Rows are points. The ring and each string are closed loops that go straight from each point to the next, and from the last back to the first. Before rounding, they use only three directions, however many columns there are. How many times does the string pass through the ring? Passing back the other way cancels.

Ring, 8 rows:
[[-46  33  41]
 [-46   5  16]
 [-13 -10  -8]
 [ 22  17 -24]
 [ 47  22 -13]
 [ 50 -15  20]
 [ 23 -44  58]
 [-11 -12  61]]
String (27 x 3):
[[  13  -14   28]
 [  37    5   27]
 [  63   -9   25]
 [  70  -29   17]
 [  45  -29   12]
 [  12    4   11]
 [  24   66  -23]
 [   7   11    6]
 [   8  -13    3]
 [  -2   37  -14]
 [  -8   48  -10]
 [  -2  -10   16]
 [ -16  -51    5]
 [ -21  -57   -4]
 [  -7  -35    9]
 [   0  -49   11]
 [  11  -46  -20]
 [  25   53  -52]
 [  22   53  -23]
 [  22   54  -13]
 [  58   73  -28]
 [  74   -6    3]
 [  53  -65   34]
 [  44  -68   43]
 [  71 -111   69]
 [  55 -101   67]
 [  31  -80   52]]
Times through: 1
String:
[[ 64 -86  55]
 [ 59 -74  66]
 [ 21   8  38]
 [  7   5  33]
 [  4 -33  38]
 [ -3 -63  80]
 [-22 -19  80]
 [-35  43  56]
 [-25  40  32]
 [-16   7  30]
 [-36 -22  48]
 [-73  20  45]
 [-83  69  24]
 [-86  13  27]
 [-38 -29  26]
 [-13  -4  18]
 [-19  23   4]
 [-27  31 -13]
 [-22 -31 -20]
 [ -5 -29 -24]
 [  6  34 -38]
 [  7  55 -19]
 [  6  16   6]
 [ 20 -28   9]
 [ 54   3 -23]
 [ 72  73 -45]
 [ 47  57 -17]
 [ 18  23   8]
 [ 14 -10  21]
 [ 42 -74  40]]
Times through: 3

Ring, 7 rows:
[[  2   7 -56 -13 -30 -46]
 [  9  -1   9 -29 -36  18]
 [  0 -16  40  -1 -24  43]
 [ -5 -45  39  37  -7  39]
 [ -9 -59 -13  71   7 -12]
 [-18 -28 -62  67   3 -62]
 [-13   4 -80  27 -15 -75]]
String (28 x 6):
[[ -32   60  -61    3  -29  -66]
 [  -4   -6  -39   11  -20  -33]
 [  19  -39  -51   -1  -21  -33]
 [  21  -37  -83    0  -21  -63]
 [ -20   22 -115   30  -15 -111]
 [ -42   45  -91   45  -12  -99]
 [ -28   21  -53   36  -13  -57]
 [  15  -42  -36    9  -17  -21]
 [  18  -24  -81   -8  -25  -61]
 [  34  -32  -75  -33  -34  -48]
 [  22  -36  -32  -13  -26  -14]
 [  -4    1  -27    2  -24  -21]
 [ -18   20  -20    9  -23  -22]
 [   8  -21   -5   -4  -25    5]
 [  37  -45   38  -48  -39   59]
 [  15  -16   67  -38  -38   76]
 [ -23   17   42    9  -24   35]
 [ -32   21    2   33  -15   -7]
 [   3  -32   11   15  -17   17]
 [  18  -58   46    3  -19   57]
 [  18  -57   56    0  -20   66]
 [   9  -39   15    8  -18   24]
 [ -29   19   -1   28  -16   -9]
 [ -21   25   31    0  -28   25]
 [   5   17   48  -48  -45   53]
 [  34  -24   19  -59  -45   40]
 [  47  -32   -4  -74  -50   25]
 [   7   33  -45  -51  -47  -32]]
Times through: 2
String, 29 rows:
[[ -27   42  -70   15  -23  -73]
 [ -28   34  -43   20  -21  -48]
 [   1   -6  -27    0  -24  -20]
 [  16  -29  -14  -10  -26    0]
 [ -22   24  -14   12  -23  -18]
 [ -21   39   12  -10  -33    8]
 [  -6   16   49  -26  -37   49]
 [  28  -45   73  -36  -35   87]
 [  21  -53   27   -4  -22   40]
 [  31  -71   67  -15  -24   83]
 [   7  -39   70    1  -22   75]
 [  29  -69   41   -6  -21   58]
 [  12  -43    1   10  -17   12]
 [ -22   11    6   22  -18    1]
 [ -16   19   38   -5  -29   34]
 [  14   -6   44  -43  -41   54]
 [  41  -33   28  -65  -47   51]
 [  14   15   -5  -53  -47    8]
 [  35   -2  -31  -74  -52   -6]
 [  26  -25  -41  -31  -34  -20]
 [  16  -39  -28    1  -21  -13]
 [ -24   19  -44   27  -16  -47]
 [ -45   57  -83   39  -15  -94]
 [ -32   39 -119   38  -14 -121]
 [   9  -30  -89   19  -14  -73]
 [  14  -43  -54   15  -15  -38]
 [  -4  -19  -30   23  -14  -24]
 [   2  -22  -48   17  -16  -38]
 [  -9   -4  -44   20  -17  -40]]
Times through: 3
